Each row is a point. Before rounding, the points of a table are all equally far from one centre. They may lie mostly on one side of it. Write the centre, to within rounding.
(in the rows, 128 means zero)

Points (8 x 3):
[[140 144  57]
 [ 97 197  86]
 [121 149  59]
 [138 225 108]
 [159 207  83]
 [128  91  93]
 [ 98 115  82]
 [ 88 125  85]]
Centre: [138 154 131]

Points (12 x 6):
[[112  84  56 195 148 151]
 [ 76 123  66 178  91 133]
 [141 102  86 136 104 178]
 [ 80 167 105 215 128 167]
 [ 97  88  48 142 150 150]
 [100 134  63 149 148 196]
 [ 88 130 205 154 124 140]
 [ 64 179 114 181 162 121]
 [ 80  75 120 182 213 133]
 [ 92 158  98 192 135 204]
 [121 147  92 191  89 161]
 [107  75  76 217 151 137]]
Centre: [ 91 110 126 163 141 148]

Points:
[[195 167  29 182 129 128 146  93 108]
 [165 120  42  70 152 114  92 145 181]
 [176 185  57 117  51 127 105 107 135]
 [175 167  65 122  63 124  66  85 115]
 [158 175  60 124  65 152 113 139 106]
 [197 145  73 117 148 182  65 150 133]
 [232 147  77 136 127 187 103 124 133]
 [110 151  63 143 101  83  76 171 136]
 [177 195  43 112 103 140 107 165 137]
 [146 165  54  93  78  85 138 148 147]
 [126 134  41 104  94  71 133 153 160]
 [168 174  45 146 112 186 123 136 110]
 [125 189  25 140 102 100  91 122 177]
 [176 198  57 170 144 149 109 141 104]
 [148 179  17 130  85  92 121 134 126]]
Centre: [167 131  79 144 123 118 109 117 150]

Points (18 x 12):
[[ 73 147 134 133 166  87 102 123  80 134 155 123]
 [ 90 159 188 111 180  80  65  78  85 159 145  98]
 [ 34  97 164 102 147  88 114 116  87 191 140 100]
 [ 66  68 161  95 199  76 107 113  57 122 183  72]
 [ 99 119 179 114 159 101  80 110  33 153 147  79]
 [ 62  94 142 102 211 100  78  94  90 185 149 101]
 [106 117 208 119 148  88  42  81 119 159 156  96]
 [ 63 114 141  98 187  81  85  75  74 128 170  59]
 [ 62 155 190 100 185 129 150 100  84 116 186  97]
 [ 98 137 162  87 199  52  93  86  62 182 188 104]
 [113 118 135 125 186  65 142  52 128 183 181 134]
 [127 117 160 140 188  92 115 115  57 150 157 152]
 [117 123 175  69 166  76 102  45  65 146 172 154]
 [128 112 173  86 158  76 125 103  33  90 186  95]
 [ 59 105 167 117 122  41 131 105  90 115 159 105]
 [101 112 121  69 131 100 124 113  46 190 166  75]
 [ 78 105 163 117 158  32 116  90  73 164 193 113]
 [ 33 102 166  81 162  88 130 100  69 109 141  82]]
Centre: [121 103 172  78 166  95 128 107 118 147 155  94]
